Each row is a point. To make a cloud, some directions were put in groups of two or more. Within a group, all points are equally far from the middle, so they leave a hole (a ring in 2 directions, a hollow ball in 3). The other directions are filled evenly. Then the cloud was stretched, turned, moved and blurred a little. How many holes are there, and how many directions does each take, smallest first?

Cloud:
[[ 25  13 -43]
 [ 12  40 -20]
 [ 27 -23 -36]
 [-27  -7  18]
 [ -7  41 -17]
 [-13  -5  44]
 [-25  28  18]
 [ 35  49  16]
 [ 34 -18 -14]
 [-43   6 -17]
 [ 20 -30 -53]
 [ 30 -24   6]
 [-39  19 -30]
 [-17  26 -60]
 [ 20  48   1]
 [ 37  34  -4]
 [ 30   5 -39]
 [ 18  40 -16]
 [  5 -32   9]
 [  6 -27  23]
 [ 40  -4 -12]
 [-36  22 -31]]
Holes: 1 (2)

Cloud (54 x 6):
[[-22  15  38  25  18  17]
 [ 15 -26 -14 -34   8  48]
 [ 36  -2   2  18  43 -15]
 [ 14  -9  60 -24   6 -10]
 [ 16  28  27 -42  -8   7]
 [-25   7 -23 -14   1 -31]
 [-14 -13  19  45  -1   4]
 [ -5  35 -19  -3  25 -20]
 [ 10  29 -25  16  22  -5]
 [ -1 -52  -6  30   1  18]
 [ 44 -12   4  25  28  -8]
 [-34 -31  30  20  12  -1]
 [ 33 -17 -27 -26  28  22]
 [ 29  -1  14 -18  34  43]
 [  2   4 -26   8 -29 -14]
 [ -3 -26  28 -55   5  11]
 [-42   7  19 -30  -9  -5]
 [ 35  18 -18   4  30 -15]
 [ -4 -50  37  -7   1  35]
 [ 39   1   3  34   4  -5]
 [-28  19  37  -9  -3 -30]
 [ 14   6  40 -42   1 -24]
 [ 21   8  10 -54  18  10]
 [-40   1   1 -17  34  17]
 [-22 -38  27   2 -29  15]
 [ -1 -47   2   8 -23  36]
 [ 23  24  24 -38  -5  22]
 [-27  22  37   9  25 -16]
 [ 18  16  10 -19  40 -34]
 [ 33  29 -20 -10   5   7]
 [-11 -53  36   3   0  24]
 [ 33 -19  46  -7 -19   4]
 [-23  17  12   1  11 -44]
 [ 30   5  -8 -43  14 -22]
 [ 17 -10  45 -42  -6 -15]
 [-15   9  37   1 -21 -33]
 [ 15  24  -6  -6  16 -44]
 [ 52 -21   5   5 -14   4]
 [ -3  -1  35  28 -28  -2]
 [  1 -48  33 -29 -19  18]
 [ 24   1  52 -13 -15  16]
 [ 44 -42  -1  17  16   4]
 [-13  21  55  -3   5 -15]
 [ 26   8  -3  40  -1  -1]
 [ 10  13  60 -16   8  11]
 [-31 -17   6 -24 -23 -23]
 [ 12 -27  12 -57 -11   4]
 [  3  27  48 -15  30   9]
 [ 42 -11   4  11   3 -34]
 [-23 -10  32  10 -30  22]
 [ 31 -32  37  -2  -2 -28]
 [ 30  -9   8 -27  21  47]
 [-17  36   6   5  36  14]
 [ 24 -50 -16  10   7  35]]
Holes: 2 (2, 4)

Cloud, 77 rows:
[[-34 -21  11 -11 -51  22  19 -20]
 [ 15 -46 -49  -2  12   8  32  -3]
 [ 18  -9 -25 -17 -43  33 -27  22]
 [ -4  12 -24 -50 -45 -27   3 -14]
 [ -8 -12  19   4 -22 -53  -8 -15]
 [  3  20 -26  20 -54 -38   8 -17]
 [-16  16 -21  -8  16  30  21 -21]
 [-38 -34 -43   9 -39 -10  12  32]
 [ 16  14 -42  -8 -50  25 -21  -8]
 [-25 -12  -7 -53 -25   6 -14 -30]
 [ -9 -10  28 -11 -34 -34  34 -11]
 [-52  -6  -3  25  -8   3   9  -3]
 [-36 -23 -16  26 -49  -7  40   0]
 [-13  12  10 -37  -7 -31  15  22]
 [  8 -17 -36  -9 -32  48   0  30]
 [  6 -37  11  11 -35 -33  -3  25]
 [ -7  16  18  12  -6 -41  27   8]
 [ -1  16 -10   8 -51 -33  35  25]
 [ 31   4  -8 -14  11   5  36 -21]
 [ -5  28   4 -40 -25  -4  -1 -30]
 [ -6 -17  -7 -37 -60 -14  28 -25]
 [-18 -18  23 -12 -22 -14 -31 -25]
 [ 12 -20   3  24  -9   9 -43  11]
 [ 39 -11 -14 -14 -27  10  44   8]
 [-26  16 -55 -12  -6  -7 -29   5]
 [  8 -49 -20 -18  21  -2  34   3]
 [-35  16  -4  24  -9   7   3 -33]
 [-30  -1  19   6 -11 -24  21  29]
 [ -8 -44 -30 -33 -11  45  14   1]
 [ 42 -18 -45 -16 -14  -3  30  -6]
 [ 31  18   4   3 -37  -9  39  15]
 [ 32  16 -40 -23  -3 -21   4 -21]
 [ 38  -7  -6 -38 -30  17 -17 -13]
 [ 25  19   9  25 -17 -24  -8  25]
 [-28 -42 -51  -5 -15  10 -20 -26]
 [-17 -26 -31 -37 -14 -22  47  -1]
 [-20  20 -46  18 -19  -6 -32  15]
 [ -4 -34 -13  15  14  29 -27 -22]
 [ -9  13 -26 -47 -53 -25 -11  11]
 [  1 -42   5  -3 -25  23  35  28]
 [ -9  25 -18 -34 -42  18  19 -29]
 [-40   9 -58   1 -20   0 -21   2]
 [-43 -30 -29  21 -49   9  19   1]
 [ 38 -34 -45 -15  -3 -11  25  -8]
 [  6 -45 -11 -28  17 -17  25  10]
 [-21  19 -12 -50 -45   2 -16   0]
 [-17  19  11  17  -2  26  24  18]
 [-31  -1  -1  15 -12 -14  15 -47]
 [ -6  19 -23 -26 -19  18  21  43]
 [-23 -26  17 -24 -44  24  -7 -22]
 [ 18 -22 -10 -29 -34  24 -25  29]
 [ -6  21 -11  20 -55  20  32 -16]
 [  1 -45 -10  -5 -46  -4  43  22]
 [ 43  -6   9 -34 -15   2 -14  -3]
 [ 37  19  25   1 -18 -16  -1   0]
 [  5   7  11   0 -12  43 -13  18]
 [-16 -16  17 -44 -35   0 -21 -17]
 [ -9 -46  -8 -30   5  26  26  18]
 [ 10 -12 -39  29 -13  11 -35  24]
 [ 13  22 -12 -18  11 -37  14 -16]
 [ 16 -12  13  35 -12  29  34  -7]
 [ 28 -26   9 -17  14 -17 -29  -3]
 [ 26 -32  -3 -12  10   8  13 -43]
 [ 24 -29  -2 -18   7   2 -18 -43]
 [ 24  10 -53 -25 -17   7 -34   0]
 [ -2  26 -24 -43 -17  22 -19  13]
 [ 25 -38 -18 -26  -7  14  45   5]
 [ 43   4  10   0 -45   0  -6  -6]
 [ 23   4 -47 -11   2  -1  42  -2]
 [ 30 -37  -1 -17  17 -14  25 -10]
 [-14  28  -5 -21 -59  19   2 -19]
 [ 14 -31 -38  21  20  -8 -16  28]
 [ 15 -47 -48   2 -23 -24   2  31]
 [-23 -33  17 -11 -31  16  40 -19]
 [-26  -4   4 -27 -23   3  55 -14]
 [ 12  10 -26  31 -33 -11  33  35]
 [  1 -23  -2 -51 -35 -31  11  14]]
Holes: 3 (2, 3, 3)

Cloud (104 x 9):
[[  1 -18  12 -42   0   5  -5  36  22]
 [ 12 -29 -25   6  13  14  14  31   7]
 [-23 -17 -19 -36  20  16  22  28  52]
 [ 16   1 -41  -8   4 -19  20  29   3]
 [ 32 -18  11   7  21  13  27  10  13]
 [ 24   4 -20 -24  -8   3  -9  10  29]
 [ 10   3 -16 -16 -21 -24 -39   4  28]
 [ 10   7 -35 -12 -14 -27 -14   9  48]
 [ -4   4 -27 -23   2 -11 -25 -20  54]
 [ 10   0   2   9   9   4  29  19  53]
 [  1  -1 -16  15  13  31 -30  13  28]
 [ 17   7  22   5   7 -24  21 -29  24]
 [ 12  -8  36 -11 -14 -20   1 -12  18]
 [ 13 -10  -2  15   0  -4 -16  23   7]
 [  6 -27  17  14   0  -5   1  14  -7]
 [-20  -9  -2 -27 -24  -7   1   8 -15]
 [ 15 -26  13  -7 -11  -3 -19  30  24]
 [  2  27  -4  12 -25 -13   4  32   9]
 [-13  13 -17  32  10 -21 -11  -6  28]
 [  8  14 -19   8   7 -11  -8  -5  -7]
 [-14   0  25   2   8  -7  17  -3  -3]
 [ -2   3  11 -29  27  -3 -20  23  -6]
 [ 32  13 -12  14  15 -19 -23  29  24]
 [  7 -10  15  13 -31 -22   2   9  23]
 [-23  13 -28  -7 -31 -19 -18 -12  17]
 [ -1   4  -5  -7  -1  -4  25  24  21]
 [-13  13   6  15 -30  14 -16  18  27]
 [-12 -25 -23   8  10  18 -13  14   3]
 [  4 -16  19  -7  -5  -8  17   5  38]
 [ 26 -24 -18 -24 -22  35   7  40  28]
 [ 23   1  30 -24   8  -5  -6  11  -7]
 [-10 -10  22  30 -10 -10 -17  -3  46]
 [-10  21   0  -1 -10 -12  24  15  26]
 [  1  28  -6  26   3   4   2   1  38]
 [-10 -28 -21  -8  12 -24   4  -1  55]
 [  9 -19  31   9  -5 -17   6 -24  13]
 [ -7  -6   8 -15   6 -31 -24  13 -12]
 [ -4  -8   1 -23  26   9 -10 -22  28]
 [-27   1  22 -14 -21 -14  38   8   7]
 [ 26 -19   1 -35  15   2 -24  17  16]
 [ 27   5   8 -31 -17 -20 -10 -13  25]
 [ 15 -13  -3   6  -4  27  -5  44  36]
 [ 12 -15  40 -23 -14   2  24  23 -24]
 [  2  12  21  18  18  11   0  16  44]
 [ -3  10   1 -29 -24 -38  -9   0  13]
 [ 18 -38 -21   2 -31   8   8  25   9]
 [ -5 -28 -28   3 -37 -23  11  13  28]
 [ -8  12  -2 -11  -5  23  -8  -4 -10]
 [ -1 -24 -12 -24  -5  -8  -4   7  -8]
 [ -7  -2 -26  26  -8 -35 -18  13   5]
 [-19 -19  36  -5  30  -4  35   7   1]
 [-15   2  14  12   8  29  -6  -6   7]
 [ 11   6   9 -26   1 -13 -36  -9  24]
 [  1 -30  -9  13  17   9  -4   3  20]
 [ 10   6   6  14 -20  -5  -4  33   6]
 [  4  -8  22 -21   4 -25 -17 -28  50]
 [-21   9  12 -18  -3 -31   6 -13  32]
 [  3 -11  -9  20  14 -23  -2   5  60]
 [ 19   7  15  -2 -11   3  21   5  -1]
 [ 31  11  32  -3  -2 -13 -37 -11  21]
 [ 37  -5  16  21   4  21  11  24  12]
 [ -8  -3   4   7 -12  11   6  20  37]
 [-10  -8   5  32   1 -19  19 -12  20]
 [ -9   8   9  -5  -8  17  45 -16  20]
 [-32 -15 -12  -4   2  -9  13  26  44]
 [-10 -18 -13 -32  21 -13   3  -8  42]
 [ 27 -23   1  -9  14 -20  14  -8  40]
 [-11 -15  -3 -10  18   3   7  13  38]
 [  4  16 -10   3 -16  -3 -27  14  35]
 [-23  28   5  10  11   6  11  31  37]
 [ 11  17  12   7  -1  31 -10  -2  30]
 [ -4  18  11   4  12 -23 -25  -7  41]
 [-12 -13  23   9   3  25  12  25  43]
 [-14   9 -10  26 -21 -23  18  19  18]
 [-21  -4 -15   1 -27  -8   7  15   4]
 [  8  -3  27  10 -45   6  -6  10  32]
 [-18   3 -12   0 -21   1  -5 -18   7]
 [-37  -3 -24  -3 -25  -9 -26  27   4]
 [  4   4  -7 -13 -12 -12  -6   4  34]
 [ -6 -18 -20  -5 -19  12   5  12  -3]
 [ 16 -29   1 -12 -13 -11 -14  -4  15]
 [ 19  16  -2 -13 -10  -8   6  36  21]
 [  5  -5  16  13   3  22  20  -6  38]
 [  7 -45  -9  -8 -11 -18 -11  17  21]
 [ -4 -26   4 -22  -2 -10  -7  -6  47]
 [ 13   1  -4   1 -30 -16  44  -4  27]
 [ 20  -3 -25  -9  -7 -29  -8 -13  -9]
 [ 33  27 -28  -2  12 -13  -5  -3  33]
 [ -9  18 -20 -26  10 -36  -3  12  19]
 [ 33  -3 -24  -5  -2  10  -4   6  43]
 [-20  14  -5   8  -8 -19   0 -11   5]
 [-21   5 -18 -16  12   5  21  19  32]
 [ 17  -9 -17   7 -15  15   7  46   5]
 [ 31   1 -17  -9  -2  17  -8  25  14]
 [ 28   8 -18  -8 -15   3  -8  21  15]
 [ -9 -18  -1  10  -9 -25  28  30  43]
 [ 34  26  12  24  25  -9   7  23  26]
 [  5   4  11 -25   2 -11  39  17 -10]
 [ -9   4  32  -1   4  -7  15 -24   4]
 [ -5   1  14  14   1   4 -33  -7  33]
 [  5  -5  -9  -8  13 -39 -10  -6   0]
 [ 25 -11 -13 -24  13  14 -18 -11  18]
 [ 27 -19 -17 -25 -29  28   9   6  20]
 [-15  -4  13  -4  12 -14 -41  25  11]]
Holes: 0

Cloud, 103 rows:
[[ -1  45  20 -36  25   7  -6 -13 -14]
 [ 36  -2   1 -22  -6  -7   7  -6   9]
 [-21  29   8 -17  35  16 -18 -19 -18]
 [  6  21  24  17  22  42  21  18 -17]
 [-26 -23  -2   2  10 -34 -21  -4 -24]
 [-17  -3 -14  16  -4  -3 -10 -32   3]
 [-51  36  25   9  -1  13  17   8  26]
 [-46   4  24  18  38  -2   3  15   8]
 [ 21  22  39 -15 -13  12  -5 -28 -22]
 [ 20  34  -3  -3 -18  13  13  20 -23]
 [ 22 -19  29  -4  11  48 -16   3   4]
 [ 36 -11  38 -11   4  35  -1   9  16]
 [ -7  -3  18  36  28  38  15  15  -9]
 [ -7  28   6  -9  40 -11  -2  26  -7]
 [-11  25  35  34   1  20  19 -24   7]
 [  1  -5  16   6 -14  -5  10 -27  10]
 [  2  17  35  -6 -33  34 -22  21  17]
 [  1  24  29 -26  31  10 -19  36 -13]
 [-35  11   7  22  36 -30   7   3 -16]
 [ 23  17  19 -32 -26  19  -2 -19 -25]
 [ 30  35   2  -1  21  16  -3   3  11]
 [  9  -7  24  31 -18   6  21 -20  -9]
 [ 15  17   7  43  36   4 -11 -16 -26]
 [-16  12  19  -1  15  36  15  34  24]
 [ 10  31  36   5  22  35  21 -28  20]
 [ 26  23  18   1   2 -22  -8 -28 -14]
 [  9  -9  36  38  31   8  15 -40 -24]
 [ 31  29  21   7 -31  16  14  -2 -28]
 [ 22  27   5   7  21   7  15   8  26]
 [  5  31  16 -22  35   6   0  17 -32]
 [ 35   9  37  19  26 -11  16 -12  12]
 [  8  28  15 -33  33   7  -5  22 -24]
 [ 24  13 -10  10   0  -3  10  17   3]
 [ 13  16  31  21  -1   5 -27  -3  -9]
 [ 40 -35   6  -2  13  13 -25   0 -42]
 [ -9 -17  -6 -12  -1   1  12 -18  -4]
 [  9  16  15   8  32  25 -31 -18  -3]
 [  9   5  12  -9 -12   6   8 -30 -60]
 [ 14 -26  19   4  -6  31   1  -2  10]
 [-25  45   0 -20  24  56  13  14 -19]
 [ 19   0  21   4   1 -13 -19 -27 -37]
 [ -8 -16  16  28  16  36   8  28  -7]
 [ 10  12  51  36  15   7  12   2  -4]
 [ -4  -7 -20 -16   3 -14   5 -10 -30]
 [  6   9  13 -23 -19  25  -4 -23 -31]
 [ 25 -10  52   0  27  10  -1 -14   2]
 [ -2  20  -9  -9  18  21   8  24 -41]
 [-14  17  23  22 -24  30  20   2  -4]
 [-11  16  -6  23 -15  22 -19  -6  -8]
 [ -9  52 -15 -25   4  33   6  29   7]
 [ 11  15  39  10  22   6  25 -40  -6]
 [  4   6 -19 -11  -6  20 -15 -16   1]
 [ -7  32  11 -28   4  -8 -16 -24   9]
 [ -6   2   8   1  39  25  24 -32  -5]
 [-29  -7  -6 -20  39   9  -3  12  11]
 [-43  14 -24  26  -3   2  12   8   1]
 [-11  17  37  10 -21  28 -21  18   8]
 [ 21 -14  18  12 -22  12 -31  11 -15]
 [ 11 -10  24   2  19 -17 -32 -18 -36]
 [ 11  10  11  30  26 -20  -9 -28  -2]
 [-21  40 -10 -25 -11 -15  17   4 -16]
 [-34   8  29   7  28  14 -25  19 -26]
 [ 24  20  44 -21   2   9 -26 -15  -5]
 [ 10   2 -10  21  -9 -15  14 -33 -13]
 [-27  39  -2 -20  -9  22  45  15  14]
 [-15  13  30  18   9  -2 -19   1  51]
 [-18  -3  11  25   6 -10 -34  -8  33]
 [ 10 -42  17  19  -8  15  -2  -8  -4]
 [ 21  17   4 -35  34  -4  -2   0 -16]
 [-15   8  18  11  36  18  34  14 -22]
 [  4  15  22  24  18 -25 -25  21  12]
 [ -5  22 -12  17 -14   3  -1  12 -17]
 [  2 -30  33  23  -2  -2   6 -33 -42]
 [ 37  18  31  -1  27  13  -2 -27 -38]
 [-46  33  30   9  21  34  -3   9 -10]
 [ 40 -11  30 -15 -12  36   1   0 -10]
 [ 15 -12  28  25  24  36   4   1   6]
 [-39   7   0 -17   9 -16 -22  -6   3]
 [  0  -7  -4  17 -10  -4  15 -32  -2]
 [-19  41  20  -2  13  -2 -20  25   1]
 [-21  14  20  41  31 -17  13   8   4]
 [ -2  24  45  13  21  24   7  19  31]
 [ 35  32  22   2  20  18  -6  25  -9]
 [-14  -1  15 -18 -14  31 -22 -19 -19]
 [ -4   3  20  22  32  18  -7  11  41]
 [ -1 -19   0  46  -8 -17   8  -5  -6]
 [-15  -9  32  -1  -9  29 -23 -23  -9]
 [-15 -14  27  -8  -9  15   1 -18 -36]
 [ 22  -1  20 -30   0  30  26  -9 -40]
 [  2   9  11 -44 -15  17  -5  15 -31]
 [ 27   7  24  21  23  31  -6  21 -23]
 [-24   9  43  17 -10   8   2  22  10]
 [ -2  23  25 -32   5  -3 -26 -11 -10]
 [ 20  11   9 -10 -11  52 -12   0  -2]
 [ 17  39  13 -23  21  15   7  34 -22]
 [ 10  -6  38 -36 -25  18   4  -7  -5]
 [ -1  27   8   6  30  11 -12  21  43]
 [ 42  16  52  10  16  12 -17  20  -8]
 [-28   3 -17  -7  -3  13  19 -36   1]
 [-27   4  23 -15  20  10 -38  -4 -19]
 [ 21  18   6  -2  29  40  -8 -23 -21]
 [-28  17  27 -41 -20  31  -5   7  -8]
 [-10 -20   0   4   3 -13 -39 -17 -16]]
Holes: 3 (2, 2, 2)
